Each row is a point. Each copy is the shape, with its points in the same order, turned, moved and blurred by noise. Some copies are also mirrored. Which?
In the rows, zero is written as 100.

Shape:
[[136,112],
[110,78],
[161,119],
[39,108],
[38,113],
[94,121]]
Copy 1:
[[152,111],
[126,75],
[176,118],
[56,106],
[54,110],
[109,121]]
Copy 1 is: only turned
Copy 2:
[[108,120],
[126,84],
[117,158],
[60,49],
[53,45],
[85,106]]
Copy 2 is: only turned
Copy 3:
[[132,73],
[111,108],
[153,60],
[36,91],
[34,86],
[89,69]]
Copy 3 is: mirrored
Copy 4:
[[140,142],
[101,131],
[156,153],
[84,53],
[83,55],
[123,98]]
Copy 4 is: mirrored

Shape:
[[132,53,119],
[63,90,44],
[68,83,58],
[117,52,169],
[110,105,123],
[107,144,122],
[87,135,109],
[96,131,144]]
Copy 1:
[[89,72,34],
[136,46,125],
[120,49,122],
[37,94,32],
[89,114,80],
[97,148,105],
[106,122,108],
[87,144,90]]
Copy 1 is: mirrored
Copy 2:
[[159,88,71],
[56,75,83],
[57,82,66],
[183,142,58],
[121,125,110],
[110,137,135],
[86,136,127],
[112,155,118]]
Copy 2 is: mirrored
Copy 3:
[[79,65,142],
[61,99,50],
[74,83,60],
[129,37,153],
[117,96,125],
[151,127,111],
[135,128,95],
[152,104,124]]
Copy 3 is: mirrored
Copy 4:
[[62,133,148],
[80,76,57],
[81,65,74],
[82,121,195],
[110,116,123],
[139,122,98],
[135,97,101],
[148,116,130]]
Copy 4 is: mirrored

Shape:
[[75,58,87,95],
[85,64,86,137],
[122,80,140,83],
[101,149,112,113],
[115,102,195,84],
[97,84,88,101],
[74,76,104,95]]
Copy 1:
[[58,102,119,77],
[63,128,119,98],
[132,92,129,68],
[122,83,100,138],
[170,82,168,75],
[78,94,105,91],
[76,93,129,88]]
Copy 1 is: mirrored
Copy 2:
[[81,94,53,92],
[80,105,63,132],
[77,53,106,81],
[114,119,131,97],
[41,65,156,70],
[100,92,70,104],
[79,100,70,92]]
Copy 2 is: only turned
Copy 3:
[[56,80,114,115],
[59,112,126,151],
[124,81,118,94],
[111,148,87,91],
[155,95,136,51],
[73,96,89,116],
[64,94,114,100]]
Copy 3 is: only turned
Copy 4:
[[126,80,74,108],
[110,54,101,111],
[139,129,130,86],
[69,130,125,108],
[151,166,165,117],
[103,98,90,88],
[122,103,94,111]]
Copy 4 is: mirrored

Shape:
[[138,64,114,90,61,84,127,148],
[59,145,82,73,125,124,125,118],
[85,83,125,84,93,51,58,93],
[78,94,55,108,65,30,118,158],
[75,71,39,84,160,144,76,87],
[101,118,133,126,112,88,110,54],
[143,64,66,147,139,134,20,51],
[57,79,144,68,74,100,131,50],
[54,76,112,121,71,109,132,141],
[118,62,137,118,149,98,112,119],
[87,123,116,140,46,68,103,87],
[33,77,112,121,85,135,18,97],
[123,135,48,72,98,41,134,167],
[53,70,89,81,68,89,134,125]]
Copy 1:
[[99,109,51,123,107,88,146,161],
[73,144,122,85,78,121,63,97],
[59,89,75,164,152,80,86,106],
[94,91,78,122,77,32,67,167],
[105,64,121,81,127,169,44,111],
[107,114,102,164,114,107,108,50],
[154,48,81,179,147,193,53,102],
[58,85,79,106,112,95,135,43],
[64,79,100,115,54,91,123,127],
[112,98,135,140,139,120,141,127],
[91,103,60,175,69,71,97,87],
[27,40,86,167,94,164,62,102],
[118,160,80,96,101,53,64,175],
[66,75,84,86,79,76,107,123]]
Copy 1 is: mirrored
Copy 2:
[[145,52,121,94,84,79,144,131],
[84,135,56,66,127,125,150,108],
[75,93,117,72,70,68,74,103],
[128,121,67,115,61,32,133,136],
[39,60,24,105,130,129,105,98],
[64,114,146,103,119,95,119,66],
[55,40,92,165,139,127,41,65],
[56,91,130,53,54,110,156,62],
[85,103,105,110,58,110,165,150],
[62,59,135,96,138,85,125,139],
[110,137,139,126,61,91,122,81],
[39,105,95,111,47,158,59,123],
[164,118,52,83,125,35,141,125],
[90,93,77,85,49,87,165,124]]
Copy 2 is: only turned
Copy 3:
[[139,78,132,106,126,82,153,147],
[55,126,105,90,146,138,127,77],
[121,75,115,62,88,93,54,107],
[73,98,88,91,92,37,127,158],
[57,43,45,80,159,159,75,84],
[130,90,107,113,121,93,86,39],
[133,12,40,141,124,149,24,84],
[116,54,134,49,113,99,130,33],
[61,54,152,117,125,77,138,106],
[126,66,128,107,179,95,76,103],
[117,88,122,125,77,69,111,65],
[47,20,137,113,71,147,54,77],
[98,153,74,90,131,80,130,167],
[74,63,114,74,116,72,149,108]]
Copy 3 is: only turned
Copy 4:
[[104,43,80,149,49,86,101,127],
[66,130,88,80,113,107,136,154],
[100,87,127,90,82,50,81,78],
[71,75,33,105,74,17,87,138],
[96,101,59,78,171,137,105,81],
[116,137,123,130,90,72,145,81],
[164,126,81,139,158,122,62,35],
[70,99,123,84,47,98,155,61],
[28,89,74,143,71,87,113,111],
[98,64,120,160,129,88,130,97],
[92,141,88,134,44,45,103,91],
[46,134,116,102,110,110,38,50],
[116,73,41,94,90,40,112,195],
[46,72,62,96,65,81,119,105]]
Copy 4 is: only turned

Shape:
[[100,90,79,103,32,65,63,147,62],
[157,87,84,92,56,104,115,101,131],
[109,139,89,66,109,87,83,116,63],
[51,156,63,63,88,140,133,95,67],
[105,89,67,111,113,71,85,102,68],
[73,69,67,92,66,99,118,124,89],
[117,83,99,78,89,105,89,98,95],
[91,131,79,104,96,68,86,72,92],
[70,107,107,43,73,98,129,101,94],
[105,95,82,118,101,92,92,143,77],
[81,89,104,120,99,118,90,134,112],
[111,104,111,114,58,103,109,86,64],
[102,78,131,122,64,108,143,22,99],
[90,95,127,90,88,98,137,103,97],
[109,145,92,75,106,95,114,95,81]]
Copy 1:
[[43,105,52,94,73,90,80,110,43],
[140,124,78,100,41,70,91,99,93],
[107,111,101,58,126,108,53,90,58],
[105,124,103,34,114,121,96,5,75],
[100,101,70,97,139,80,88,102,81],
[78,86,70,69,84,65,111,63,88],
[114,91,98,95,87,78,69,82,89],
[96,145,99,102,132,98,86,79,80],
[99,103,135,63,80,73,91,41,66],
[96,83,69,76,109,106,104,108,81],
[86,72,100,80,86,116,111,97,113],
[110,108,88,122,82,110,95,62,52],
[142,117,123,169,81,81,123,35,87],
[118,84,133,93,85,83,117,67,70],
[133,124,113,74,116,108,79,73,64]]
Copy 1 is: only turned
Copy 2:
[[92,45,114,55,93,23,106,142,101],
[110,117,105,40,50,91,90,77,144],
[98,99,58,93,121,57,80,128,95],
[101,164,85,123,104,96,130,166,82],
[85,61,65,95,98,68,115,90,87],
[100,82,118,61,93,94,134,122,94],
[97,98,100,71,91,98,81,92,106],
[105,96,82,129,84,62,90,100,79],
[137,131,123,78,127,98,98,115,85],
[88,66,74,81,110,81,118,120,121],
[95,61,106,100,106,124,104,125,123],
[76,112,130,99,100,53,99,98,122],
[97,133,163,128,85,99,112,41,115],
[125,111,125,90,133,99,114,97,121],
[112,132,64,112,112,73,97,103,102]]
Copy 2 is: mirrored
Copy 3:
[[139,81,117,92,47,100,48,138,48],
[144,107,92,45,80,75,106,104,123],
[89,136,144,87,82,118,106,117,57],
[65,166,56,81,73,152,117,116,48],
[94,87,118,107,99,82,103,100,53],
[94,74,64,70,59,100,94,124,63],
[102,92,114,67,79,110,102,91,95],
[82,136,107,114,89,81,81,90,79],
[64,126,89,55,31,118,107,104,83],
[107,83,114,102,89,100,107,141,70],
[85,75,92,99,88,120,98,142,110],
[131,109,94,111,53,116,107,88,88],
[109,105,55,114,47,95,125,33,134],
[84,102,91,89,41,107,130,107,108],
[86,152,116,89,79,108,122,106,79]]
Copy 3 is: only turned
Copy 4:
[[126,149,67,75,60,64,30,115,89],
[127,110,99,80,41,74,115,87,151],
[108,154,79,91,94,138,90,98,85],
[26,141,76,97,61,124,128,107,54],
[115,137,85,99,123,85,92,129,103],
[77,112,72,60,70,67,88,136,104],
[115,100,80,86,83,103,97,96,111],
[101,144,117,95,110,85,104,87,77],
[83,104,92,47,56,120,113,106,69],
[94,138,83,90,95,100,62,130,129],
[65,101,97,80,94,97,60,105,133],
[110,107,112,120,55,89,82,116,86],
[103,50,153,115,62,69,131,110,86],
[91,89,122,71,68,118,98,121,101],
[96,144,106,95,83,134,117,99,90]]
Copy 4 is: only turned

Shape:
[[78,52,70,85,94,116,66,104,78,54,62,165],
[134,86,144,105,83,136,69,101,117,161,147,36],
[94,98,107,62,132,143,115,88,92,143,147,93],
[134,82,128,136,53,120,113,78,76,117,133,119],
[67,136,106,108,95,135,99,93,98,152,95,77],
[70,55,50,76,110,67,53,45,62,110,78,111],
[93,67,47,94,119,97,89,138,70,103,86,111],
[75,88,90,168,52,69,140,47,81,66,183,108],
[108,115,143,72,112,91,78,98,129,151,131,98],
[68,79,35,60,75,106,77,112,106,36,73,129],
[77,32,87,103,116,77,77,112,94,109,74,122],
[87,97,120,125,95,71,106,88,121,104,89,94],
[137,105,93,102,74,92,100,95,104,156,118,86],
[100,50,108,97,95,110,98,87,114,97,83,80],
[110,91,29,128,126,112,84,82,106,24,61,139],
[102,99,121,144,94,115,42,108,144,155,131,83],
[115,106,167,105,97,96,53,124,81,86,115,67]]
Copy 1:
[[71,65,89,94,71,106,67,146,82,66,142,152],
[172,126,126,121,92,116,107,113,123,147,64,35],
[148,114,116,81,130,145,132,114,66,114,106,73],
[163,115,81,101,50,130,98,72,120,133,110,116],
[100,147,112,136,135,145,112,94,103,121,88,85],
[61,65,67,121,90,117,71,137,51,151,163,91],
[89,73,55,117,92,111,106,134,71,72,116,84],
[123,58,80,107,58,164,137,21,150,128,181,98],
[138,122,109,95,137,91,133,126,120,156,93,82],
[26,62,96,66,82,119,81,135,108,61,135,110],
[94,49,75,138,82,98,105,146,82,109,115,120],
[92,79,98,126,105,94,125,76,120,134,95,109],
[123,120,57,99,93,119,112,103,114,145,77,68],
[101,58,121,112,75,112,97,110,92,123,83,93],
[65,26,61,80,117,109,40,83,99,57,128,127],
[146,101,97,150,129,111,94,127,163,138,84,76],
[134,121,136,126,84,45,101,94,122,105,117,72]]
Copy 1 is: only turned
Copy 2:
[[69,85,79,134,65,160,108,95,127,125,73,174],
[143,62,133,145,91,40,86,164,77,123,115,56],
[91,76,123,84,125,85,122,159,98,132,136,96],
[86,116,130,183,116,75,113,108,71,121,101,99],
[103,84,107,91,108,83,111,135,72,176,70,70],
[35,42,69,98,62,84,101,66,129,126,86,128],
[92,89,33,105,84,109,111,120,97,112,90,143],
[5,157,119,155,97,97,89,85,52,83,99,53],
[123,95,135,93,115,52,79,143,131,125,90,87],
[91,104,76,91,33,172,114,81,113,108,79,141],
[70,66,59,127,84,99,102,124,129,96,51,137],
[92,97,103,119,115,95,81,104,100,104,44,77],
[127,103,97,129,106,45,117,105,96,123,100,79],
[99,51,102,134,92,111,111,118,98,92,71,95],
[82,97,39,134,94,193,84,58,121,121,97,113],
[122,93,98,150,82,61,66,162,120,148,76,50],
[128,79,129,130,98,80,25,133,67,113,79,119]]
Copy 2 is: only turned
